Every row gives one point. Examples show where two turns around zero, p and q, send a point. Where does a point land after both, in the order given? Backwards means that the second turn is done in reverse. Each puzzle has new turns, and all numbers are rounded.
In the rows, zero is written as 128.

Turn p:
[172 110 188] -> [181 180 109]
[180 152 115] -> [ 99 179 128]
[141 127 122] -> [120 138 121]
[ 69  90 139] -> [161  66 117]
[ 70 142 121] -> [128  77 160]
[136 147  83] -> [ 79 128 132]
Turn q:
[142 121  99] -> [128 157 143]
[ 63 112  87] -> [191 159  92]
[138 115 182] -> [121  74 144]
[170 164 143] -> [ 71 123 133]
Where do these land?
p, then q: [138  88  91] -> [162 171 120]
p, then q: [ 76 107 152] -> [134 122 188]
q, then p: [141 150  81] -> [110 126 178]
p, then q backwards: [154 188 179] -> [158  78  69]
p, then q: [131 106 137] -> [122 148 139]

Turn p:
[145  92  70 170] -> [ 95  97  60 139]
[151 111  99 176] -> [103 107  85 161]
[174 163 122  88] -> [192 100 136 130]
[ 83 138 158 120] -> [119 172 158 113]
[121  88 164 115] -> [ 95 114 167 110]
[109 138 105  66] -> [165 134 127  69]
[114 166 179 161] -> [127 171 163 175]
Turn q:
[ 73 143 100 112] -> [100 118  93 175]
[156 125 151 165] -> [142 140 129  80]
[ 80 170 121 112] -> [ 80 142 102 162]
[131 103 126 149] -> [154 119 116 115]
[172 122  93 120] -> [130  84 162 116]
[143  69  83 111] -> [175  72 142 151]
[142 165 222 127] -> [114 221 153  97]
Where do these land?
p, then q backwards: [169  99 136 170] -> [105 143  75  99]
q, then p backwards: [110 183 126 168] -> [ 89  83  95 146]
p, then q: [122 155 108 167] -> [101  98 107 104]
p, then q: [169  97 178  76] -> [194 181 152 136]
p, then q: [101 116 141 114] -> [114 152 135 149]
p, then q: [ 97 118  80  72] -> [113 105 186 177]

Turn p:
[ 94  71 117 107 162 177] -> [131 101 199 101 147  86]
[142 192 154 135 138 155] -> [144 126  69 144 120  86]
[128 141 125  92  73 113] -> [ 84 177 122 134 112 133]
[130 137  90 178 117  89] -> [156 140 124 166 144 183]
[110  68 133 198 138  95] -> [190 114 166 104 124 191]
[131 171 147 116 111 133] -> [119 147  92 140 108 107]
[193 149 137 155 133 191] -> [152 129  69  99 185  93]
[104 169 139  72 140 119] -> [ 86 117 121 159  87  94]
[120  54 110  98 140  81] -> [ 89 102 190 105 125 178]
Turn q:
[117  52 139 189 140 122] -> [116  69 144  92  90 186]
[147 199 109 143 106  86] -> [154 152  65 169 163 139]
[178 159 154  57 142 124] -> [147 155 106 100 153  48]
[138 128  87 147 117 125] -> [130 110 112 165 111 134]
[118 110 147  97 186 148] -> [119 158 152  82  92 104]
[112 159 113 176  76 149] -> [153 118 145 186 156 170]
[ 86  89 147  86 128 143] -> [ 77 133 174 102 132 113]
Where do these land?
q, then p backwards: [133 123 159  66 177  80] -> [171 124 177  90  86 173]
p, then q: [ 80 114 116 164 124 122] -> [180 110 130 109 153 124]
q, then p: [122 128 157  67 120 102] -> [106  89 146 169  92 130]
p, then q: [143 177 113 166 110 139] -> [163 131  93 161  93 135]
q, then p: [160 117  66 161  91 143] -> [176 147 146  93 163 175]
p, then q: [ 97 177 162 109 165 167] -> [ 95  80  68 132 146 150]
p, then q: [188  95 143 136  81  87] -> [125 176 180 167 112  82]
p, then q: [101  93 107 154 156 183] -> [147 121  95  57 129 111]

Turn p:
[ 96 121  93 132 151 113 114 125] -> [127 134 122  98  91 148 150 125]
[106 163 113 101 116 125 125 128] -> [142 127 126 103 130 150 115 165]
[131 125 140 133  94 139 118 139] -> [118 117 122 159 138 131 129 147]
[151 121 132 122 107 120 152  85] -> [139 124 123 139 113  88  90 131]
[148 132 135 163 104 114 151 113] -> [159 105 116 159 122 109 118 115]
[ 89 131 116 122 160 126 134 139] -> [137 147 133  92 122 138 160 131]
[139 114 134 127 106 140 157 102] -> [137 139 116 148 124  91 110 136]
[160 130 149 125 117 151 107 134] -> [100 120 124 149 158 131 109 122]
[117 155 113 120 150 153 107 144] -> [119 141 113 102 148 165 133 129]
[105 116 142 141 172 106 111 136] -> [117 115 145  97 122 128 168 102]
[167 100 142 121 131 121 134 162] -> [114 140 168 162 139 128 124 104]
Turn q:
[117 149 114 111 121 115 131 120] -> [143 147 135 109 117 130 122 141]
[129 121 109 123 124 136 136 177] -> [130 145 142 152 167 145 121 138]
[120 129 121 115 123 109 114 135] -> [131 151 115 123 129 129 117 134]
[113 114 122 123 149 144 142 108] -> [107 111 137 103 130 138 140 134]
[136 159 116 114 118 180 108 110] -> [133  96 145 140  95 141 103 168]
[116 116 134 150 116 143 116 113] -> [107 117 121 140 115 111 143 140]
[112 141 131 189 120 108 121 112] -> [109 149 141 144  95  88 152 108]
[146 110 116 113 124 112 140 121] -> [143 133 112 119 133 152 146 122]
[152 116 109 120 154 117 121 123] -> [121 132 119 123 122 165 125 107]
[142 132 113 132 122 132 138 137] -> [139 131 140 142 130 141 135 128]
[125 119 225 119 136 111 141 154] -> [146  95  99 116 178  67 106  87]
Where do these land?
q, then p backwards: [114 118 122 139 131  99 152 140] -> [122 119 138 126 160 146 143 144]
p, then q: [123 117 154 157 108 109 106 113] -> [111 142 109 127 148 127 172 125]
q, then p: [131 103 123  89 136 139 145 132] -> [108 171 132 117 139 133 130 117]
p, then q: [114 181 125 141  85 108  94 144] -> [ 94 100 121 169 170 162 139 140]
p, then q: [155 115 123 140 152 145 115 136] -> [112 121 140 105  97 119 134 139]
q, then p: [135 123 102 125 130 137 142 116] -> [130 147 124 140 150 118 131 137]
p, then q backwards: [ 97 137 124 103 136 146 126 125] -> [ 97 117 112 105 121 119 132 119]
q, then p: [173 150 133 139 152 126 104 114] -> [103 110  89 151 110 112 113 141]
q, then p: [110 108 145 120 122 144 168 131] -> [131 153 165 115 129 111 138 108]

Turn p:
[100 132 122 134 137 173 125 124 141 101 147] -> [165 147 131 104 146 140 117 150 132 106 148]
[145 148 121 103 105 132 109 137  86 102 130] -> [112 111 111  79 146 111 131 108 121 118 109]
[113 118 168 143  99 122 135 121 147 166 107] -> [ 87 159 150 158 132 155 124 126 140 148 133]
[140 106 151 177 124 153 157 163 108 125 136] -> [129 175 116 109  86 148 168 121 138 125 139]
[ 83 107 131 108 150 148 124 135 136 178 150] -> [158 155 150 139 138 145 115 162 103 173 110]
[108 206  91  98 175  65 134  97  99  95  86] -> [138  57 164 125 148  25 115 117 168 133 132]
[158 104 133  97 113  33 117 145 131 117  97] -> [ 74  82 133 176 113 101 147 114 123 104  67]
[126 103 159 198 147 152 110 102 122 104 144] -> [141 185  74 139 124 128 134 146 165 110 155]
[116 125 136 178 116 147 120 162 160 121 161] -> [154 186 130 135 114 152 124 108 119  93 137]
[163 129 165 116 159 170 146  98 146  98 158] -> [167 106  92 116 136 179 132 136 177 124 137]
[ 76 117  52 130 107 136 160 112 133 112 150] -> [158 124 158 126 161 107 157 153  69 107 177]
[164 112 169  99 119 161 117 144 136 125 122] -> [110 121 110 103 117 183 116 133 143 126  99]
[142 168 146 109 110  57 116 128 106 225 137] -> [ 94 123 143 172 140 107 116  58 111 213  89]
[158 115  48 101 133 142 121 124 141 124  66] -> [104  61 130 113  90 110  95 162  82 113 158]
Turn q:
[113 136 153 108 115 147  87  95 115 173 151] -> [134 154 125 150 169 172 118 113 136 104 168]
[125 144 114 135 106 147 137 147  85 111 130] -> [117 157 130  98 119 115 135  87 128 130 118]
[162 130  80 119 120 129  97 137  99 102 104] -> [ 97 108 174  91 137 110 136 102 154 138 129]
[102 203 152 167 125  78 121  96 139 101 155] -> [132 168 115  85 144 117  97 179  63 147 166]
[215 139 115 150 122 150 139 109 154 105 159] -> [153 103 157  98 103 120 204 140 116 129 170]
[191 111 158 159 113 144 114 104 157 162  97] -> [172  71 123 108 141 145 154 139 138  74 148]
[ 91 121 120 155 185 134 104 150 162 191 116] -> [142 135 105 149 109 146  81 180 198 113 131]
[ 90 103 113 145 117 152 152  92 156 101 131] -> [107 119  66 147 134 101 154 132 126 148 140]
[146 147 122  99 131 122 159  99 103 123 102] -> [ 93 130 152 132 134 110 144 127 100  91 116]
[ 89 103 142  76 120 116 142 223 152 135 129] -> [128 116 124 165  76 178  82 100 128 169  66]
[111 101 154  62 148 154 135 129  63  93 119] -> [ 97 162 150 160 172 139 158  92 126 134  59]
[101  99 113 162 133  63 149 157 150 140 143] -> [163 113 117 151  97  85  72 144 123 159 124]
Where do these land?
q, then p backwards: [ 68 127 128 153 124 162  61 128 100 165 109] -> [136 168 193 149 116 166  84  85 135 104 136]
q, then p: [124 117 146 148  71 129  94 156 133 148 139] -> [136  99  72 127 146 151 102 140 106 142 140]
q, then p: [145 159 109  95 160 106  97  81  75 117 122] -> [165 153 155 132 139 114 128 131 200 139  84]
p, then q: [122 122 151 173  92 118 116 143 193 121  91] -> [126 159  73  76 153 144 137 138 111 170 143]
p, then q backwards: [102 151 188 144 110 126 109 144 134 137 116] -> [101 139 113 107 154 144 103 150  76 137 128]
p, then q: [111 101 108  87 158 104 147 147 141 115 142] -> [160 100 134 112 122 113 139 111 127 110  76]
p, then q: [166 156 139  75 168 165 127  53 118 131 141] -> [141  85 154 187 108 142 141 137 209 136 149]
p, then q backwards: [ 92 113  60 128 176  82 151 128 126 164 191] -> [159  73 166 140 129  75 178 109 131 104 195]
q, then p backwards: [148 129 118 142  91 139 140 189 164 117 110] -> [193 140 120 106 153 146 143 165 115 134 118]
q, then p: [173  79 143 146 146 114 166 154 153 123 125] -> [ 70 115 113 144  81 150 164 122 121 115 130]
q, then p: [153 173 116  86 140 150 164  74  64 136 104] -> [148 135 168 107 170  89 169 134 205 100 128]
p, then q: [104 112 136 140  80 141 124 115 119 113 119] -> [105 175 123 131 117 133 126 147 123 149 110]
q, then p: [157 126 122 147 150 129 168 151 145  77 154] -> [ 81 115 160 130 111 142 166  98 113 159 123]

Turn p:
[139 164 116 130 135  95 106 160 102 103 144 125] -> [102 117 140 131 176 132 158  98 132 127 107 112]
[122 148 152 122 106 118 175 141 130 106 107 167] -> [ 97 142 110 106 119 153 129 153 110 151  82 143]
[104 119 103 100 130 121 110 103  97 124 109 133] -> [141 124 131 102 132 141 145 154 152  97 136 100]
[169 123 123 135 142 130 116 133 119  61 114 121] -> [103 102 114 147 177 157 138 137 131 114 144 162]
[ 85  31 104 144  98 197 152 147 162 131 115  62] -> [120 138 112 143  60 152  42 114  94  69 206 122]
[149 162 129 114 146 122 147 104  88 140 121 121] -> [138  99 138 135 127 109 168 152 123 114  95 130]
[122 114 163 119 170 126 148 139 106 146 114 137] -> [146 158 135 156 137 120 125 166 106 119 103 120]
[127 151 140 124  85  83  84 108 162 153 141 113] -> [132 136 143  78 133  82 121  84 170 140 124 145]
[105 139 129 168 116 105 125 102 171 152 155 134] -> [158 128 155  93 115 119 108  94 122 173 134 137]
[157 135 115  91 161 116 152 142 118 118 137 154] -> [111 109 107 146 156 117 141 165 121 148 111 102]
[120 134 123 129 141 172 126 140 154 122 114 124] -> [125 145 104 139 113 133 143 124 105 130 163 136]
[158 119 119 143 141 140 129 146 108 146 113 149] -> [113 131 149 169 121 134 140 150 137 139 131 125]
[109 125 149 145  92 140  95  99 147 164 182 124] -> [178 133 126 120  97 114 104  71 163 146 126 131]
Turn q:
[167 116 105 115 128 133 190 153 152 156 112 114] -> [110 132 164 129 156 136 102 110 176  78 148 123]
[ 96 138 166 154 136 134 121  91 107 156 133 111] -> [111 126 131 116 104 120  97 171 113 163  97 130]
[125  82 140 151 139 119 148 108  76 124 136 145] -> [135 168  85  97 140 124 109 151 152 144 112 142]
[175 143 104  71 122 104  64 131 130 138 133 150] -> [161 143 150 164 157 108 140  67  78 143 146 149]
[134 156 140  77 115  67  73 148 158 129 143 163] -> [166  98 115 163 143 119 124  75  51 113 126 141]
[141 107 112 142 132 128 146 102 151 111 134 113] -> [125 127 119 147 141 146 123 149 156 136 157 123]
[128 133 116 174 137 106 115 133 106 120 113 140] -> [108 128  96 140 125 118 146 122 145 141  99 154]
[112 156 151 154 137 148 135 146 107  96 159  89] -> [102 101 109  92  87 117 132 125 139 157 137  95]
[156 154 130 108 100 126  90 142 155 131 144 179] -> [151 101 138 138 159  94 157 109  81 113 143 149]
[145  90 121 119 151 158 150 159 165 137 102 116] -> [143 119 168 114 136 170 130 120 173 103 141 139]
[104 106  80 128 148 146 146 125 119 146 157 124] -> [163 150 136 141 111 107 121 142 175 126 125 104]
[ 85 120 154 148  85 151 149 121 120 119  93  89] -> [ 83 144 129 105  79 158 131 173 119 108 131 125]
[ 96 163 146 123 134 144 137 107 119 101 108 131] -> [106 125 125 117 125 143 150 148 104 139 102  89]
Where do these land?
p, then q backwards: [150 139 154  93 123  91 130 153 174 112 149  85] -> [173 157 149 141 115  87 143 134  88 147 153 159]
q, then p: [178 138 116 112 172 148 129 162 150 122  76 121] -> [193 142  94 128 108 124 116 163  99 137 133 166]
p, then q: [ 76 146  86 139 143  73 128 126 123 136 118 147] -> [123 136 165  85 116 154  80 105 106 141 134  95]
q, then p: [ 83 151 138 146 124 140  81 109 117 119 147 105] -> [ 94 132 163 130  82 121 109 118 150 111 100 113]
p, then q: [123 150 107 136 106 123 129 131 127 129 138 114] -> [133 149 125 128 128 144 113 152 115 126 136 119]
p, then q: [136 105 150 102 125 134 160 159 130 143  78 115] -> [116 118  93 129  88 116 165 103 108 109 103 121]
p, then q backwards: [ 97 159 101 133  93 160 137 102 116 140 144 120] -> [ 93 133 136 122 135 140 109 184 130 100 134 109]
q, then p: [116  91 131 127 152 147 143 151 114 175 174 176] -> [ 84 129 116 128 185  85 129 158 159 148 137 153]
q, then p: [143 147 122 189 120  90 100 138 143 132 136 134] -> [131 133 169 110 121 166  96 149 140 162 144 105]
p, then q backwards: [110  69 144 114 136 143 159 116 129 136 150  89] -> [ 95 113 142 103 110  84 147 128 147 160 168 124]
q, then p: [175 159 154 129 146 128 133 110 159 112 127 121] -> [181 145 135 154 129 124 104 138 115 115 141 101]
p, then q backwards: [173 103 116 101 129 135 111 105 164 132 164 168] -> [147 114 116 174 163 119 130 100 131 112 186 114]
p, then q: [110 137 114 121 127  85 108 116  70 133 119 131] -> [113 107 141 100 135 193 120 118 127 126 141 108]
q, then p: [140  97 151 133 113 159 159 134 112  75 113 127] -> [124 113  67 125 116 113 139 124 100 128 133  85]
q, then p: [111 130 137 144 111 164 114 107  91 125  89 166] -> [ 90 150 124 121 117 126 157 158  92 126  88 109]
